Each row of a before or after table is a point. The points were changed in one or more steps. Then noise was added and the rows were shuffled. The steps act on columns, c1 being the first. Name the steps. A step turns or swaps two columns, mirrors them in a line or flattens them onto one, adds a multiple of one to another, or multiplies or shifts one. Angles are multiples of 10 degrees, from the lower column toward the higher: turns from -170 to 170, lines from 10 to 170 but not 90. Use the fewest steps. Two steps may share a column if one is a turn and the other turns, adds or multiplies; they go together, in the order done. Otherwise the lowest column goes first.

Before (11 x 3):
[[ 17 -20 -37]
 [ 11 -38  28]
 [-16  -8 -24]
 [-16  -2   1]
 [-24  26  16]
 [-55  24  -7]
 [ 25  -8 -53]
 [ 36 -45  15]
 [ 18 -39 -12]
 [-31   4 -12]
 [ -1  -5 -60]]
After (11 x 3):
[[-23 -17 -43]
 [-25   5  23]
 [-35  -8 -53]
 [ 32 -37 -14]
 [-36  23  55]
 [-27 -10  -4]
 [ -6  -2  13]
 [ 30 -47 -47]
 [ -1 -36 -40]
 [  0  25  41]
 [-51  -4 -29]]
Steps: turn c1 and c3 by -60 degrees; add 0.5 times c2 to c3

Before (12 x 6):
[[-13   1  27  12  -6  21]
 [-14  10  12 -15  11  -7]
 [  0  16   3   8   1   3]
 [ 11   8  10  10 -11  34]
 [  2 -17  -8  11  15   3]
 [  1   2  19  -2 -22  19]
 [  1  -1   8   6   5 -11]
 [-13   8  -6  24  -9 -14]
 [ -1  -6  -9  18  -4  20]
 [-18  12   6 -20 -23  11]
 [ -2  -3 -15  21   5 -26]
 [  8 -25 -17  15  11   2]]
After (12 x 6):
[[-14   3 -11  14  29 -13]
 [  0  12  13  51  16  18]
 [-17  14   2  60   1  12]
 [ 10 -32   1 -32   1  -1]
 [ -1  -8  -4   5  21  23]
 [ -1   3   7 -15   0 -11]
 [ -1 -12 -10 -18  14 -26]
 [  9  11   5  25  16  35]
 [-14  12   4 -20 -21  -7]
 [-14  17  21  10  16  20]
 [  1  15  -8  -6   6   4]
 [  3 -19  -2 -37  -2   3]]
Steps: turn c2 and c3 by -30 degrees; multiply c5 by 2.5; turn c4 and c5 by 110 degrees

Before (11 x 11):
[[-13 -25  38   1  -3  -1  -2  58  19 -22   7]
 [ 17 -10  -1  -6  -1  19  12  -4  22 -16  14]
 [  9   1   0   9 -11  31   8 -10  14   9   4]
 [ -8   1  45  10   7  -3   3   0  14 -25  31]
 [-18  11   4 -18   5  11  14  10   1  -5   4]
 [ 17   9  32  -4  36  27  11 -10 -29  11  10]
 [ 12  10  -3  -7  -3  -5 -50   3  18 -13  32]
 [ 15  15   7   3 -12  18   9   2   6 -23  21]
 [-37  -1  -4  -1   3   3  18  22   1 -11  38]
 [ 13   4  -2   8   7   1  -1 -16  -7 -20   6]
 [ 20  12  27  12  14  -9  18  -2   6  -9  20]]
After (11 x 11):
[[  7  13   7  10  -6  19  17  10  -6  21  22]
 [  5  -2  -2  -6  -6  18  21  11  25  12  13]
 [  4   3  27   6  23  -9  27   5 -25   7  21]
 [ -8 -10  45   8  16  -3  -3  14 -29  22  32]
 [  1   5   0  18   0  30  12   4  14 -12   5]
 [ 42  16  -4  -7 -10  -5 -30   3  15  13  33]
 [  6 -13  32 -28  24  28  18   3 -60 -15  10]
 [-23   9   3 -26 -14  12  -1  -7  -6  10   4]
 [-41   1  -4  -3   2   3 -10 -14   5  21  37]
 [ -8 -30  38   3  -1  -2 -11 -39  -9  48   7]
 [ 10   4  -2   5  14   1   8  23  -6   9   6]]
Steps: turn c1 and c7 by 40 degrees; add -1 times c3 to c9; turn c2 and c9 by -20 degrees; multiply c4 by 1.6; turn c4 and c5 by 40 degrees; turn c8 and c10 by 150 degrees

Before (14 x 14):
[[ 25  18 -12 -34  -8  21  23  33  11 -30  37 -16  -9  -6]
 [-43 -23  28  16 -23  18 -13  37  15   4 -20 -41 -18 -23]
 [ 23  22  -9  14 -33  23 -23  60 -13 -33  24  -1  15   9]
 [-12  -2  21   8 -43 -43   1  -2   0  -8 -24 -51 -29 -22]
 [  5 -20  18  14 -28 -22  17   2 -19 -13  -9 -26 -18  38]
 [ 17   9 -31  -1 -10 -47  16  19  20   5  20 -20 -17  33]
 [-20  20   4  -6  13 -47 -40  36  -2  -7  47  21 -52 -10]
 [-44  -5   0   8  -8  13 -14  49  -2 -25   4  13   2 -34]
 [-19  19 -24   2  15   4 -48 -18 -17   8  46 -53 -28 -35]
 [-24  27  18  -6  11  24 -20   4  12 -24 -20   9 -24  23]
 [-29 -39  20 -18 -42   3 -43  -1 -15  -6 -23  10 -20   9]
 [ 29 -15  16 -35  18 -47 -16  22  -1  -9  11   9 -23 -31]
 [ 13  25  18  22 -22 -39  -1 -12 -21  29   3 -14 -47 -35]
 [ 22 -41 -34  24 -20  27 -17 -15   8 -34  14 -18 -32  11]]
After (14 x 14):
[[  8  15  17  21 -32 -49  25  -6  17  -5  20  27  15 -31]
 [ 21  25  19 -31  12 -22  -6  -6  -3  -9 -11 -11  31  37]
 [ 17 -37  20 -22  22 -40  17  10  13   2  -7   5  49 -34]
 [ 34 -20 -26  16  -1  -2  55  41   5   9  27 -44  15 -33]
 [-29  -8   3  13  -4 -43  52   3  32  18  61 -12  27 -10]
 [ 25  10 -17  -9 -37  22 -20   2  19  35  45  17   9  -4]
 [ 28  55 -41 -18  22  26  24  23  25 -12   3  11   9  12]
 [-25  33  24 -42 -21   3  50 -18   3 -26 -19 -20   8  10]
 [ 39  10  20 -43   5 -41   3 -12  18   9 -15 -35  20 -24]
 [ 13  11 -10 -28  11  22  21 -30 -19  34  61  18 -10   9]
 [-23  -1  20  15  -4  21  24 -18  26  35 -13 -18   2  26]
 [-32  23   2  -4   9  14  12 -39   0  12  34 -31  -4 -33]
 [ 13  13  26 -23  18  19  17 -41  19 -19  10 -56   1 -24]
 [ 28 -10 -33  -9   0 -51 -12  -4  29   1  29   4   6  36]]
Steps: turn c1 and c12 by 60 degrees; turn c2 and c10 by 130 degrees; swap c4 and c5; turn c9 and c13 by 40 degrees; turn c7 and c13 by 160 degrees; mirror c8 and c11 in the line at 70 degrees

Before (13 x 20):
[[-14 -13  -3  15   5 -11 -18 -10  27  -5  43 -10 -25  10   5  11  -9 -22
    3  17]
 [-15  25  24  24   1  32   1 -22   3 -27   9   0 -12 -13  25   1  13   0
  -29   9]
 [  9  14  44 -17  56 -12   4 -11 -48  17 -22  23  48  22  24  -6  10  26
  -13 -38]
 [ 21  16  50 -37  28 -41   5  11 -27   2   0   4  41  -8  20 -25  13  16
   -6 -10]
 [-13  -2 -10  30   7   9  -8 -23   8 -50  24  -3  10 -10  10 -18  -2   3
  -11 -15]
 [ 31 -14  59  -4  12 -40  33  20 -47  12  47  19  44   9  24  18  -8   8
    9  -7]
 [-10  -3  19  35   4  27 -30 -44  13 -35  22   0  -6 -21 -16   3  21 -10
   13  13]
 [-11 -31  19  -9 -29 -31 -11  40   0 -27  43  -5  14  32 -24  42 -39 -10
   10  44]
 [ -6  22  -6  22   2  -3 -11  -3  -6 -19  47  -4  11  11 -23   6   6 -24
  -11  25]
 [-10   8  10  17  26  12 -17  15  14 -28  31  12   2 -28  -2  27  15  -8
  -15 -10]
 [ 25 -15 -16 -11 -25 -23  18  31  12 -21  25 -16 -12  24 -35  50 -14 -12
   17  22]
 [ -4 -47  11  -5 -24 -26  -4 -21  -8 -19  45   0   0   4 -30  20 -12 -30
  -35  23]
 [ 25   8  44  44  38  20 -27 -20 -11 -16  10   2   5 -17  11 -29  -2   3
  -35 -13]]
After (13 x 20):
[[-14  -9  23 -52 -17  38  29  21 -44  29  44  19  45  -7 -60  18 -15  13
    8  -7]
 [  0  15  22 -40 -26  29   5  12 -25  30  -2   2  42  18 -50 -24 -33  -3
   -9  -9]
 [ 49  -2  10   8  -5  -8  -9 -21  10  27  24  -3  10   9   7 -19   5  -8
  -11 -15]
 [ 30   7  -4 -15 -16 -18 -15  13  16  10  31  10   1  34 -11  25  -7 -43
  -16 -11]
 [ -3  13  25   8 -62   4   6 -13 -48  10 -21  25  48   0 -42  -7 -15  27
  -13 -32]
 [ -2   7  12  34 -31 -15 -28 -23 -13  32  11   2   5  27 -44 -32  14 -25
  -33 -15]
 [ 17 -47 -34 -51  21  29  -3 -21  -6   9  46  -1  -1 -13 -12  19  -3 -19
  -36  25]
 [ 22  22 -21 -21  -8   2 -10  -3  -7  11  46  -5  10 -12   5   6  -7 -15
  -11  25]
 [ 27  25  24  13   7 -34  -1 -22   1   1   8   0 -12  10 -25   0   3 -12
  -27   9]
 [ 33  -2 -17  11   2 -32 -28 -42  15  11  23   1  -7  22 -19   4  -6 -30
   15  12]
 [ 34 -30 -25 -51  14  46 -11  38   2  13  44  -5  14 -41 -20  42  17  31
   11  43]
 [ -3 -14 -36 -35  13  30  16  30  12  29  24 -18 -13 -31  15  52  -2  20
   17  22]
 [  1 -13   8 -28  -8  15 -19  -7  27 -17  40  -9 -25  -8   4  11   2 -16
    2  16]]
Steps: add -0.5 times c13 to c10; turn c1 and c10 by 130 degrees; turn c3 and c15 by -90 degrees; add -1 times c11 to c4; turn c5 and c14 by 160 degrees; add -1 times c14 to c18; turn c6 and c17 by 150 degrees
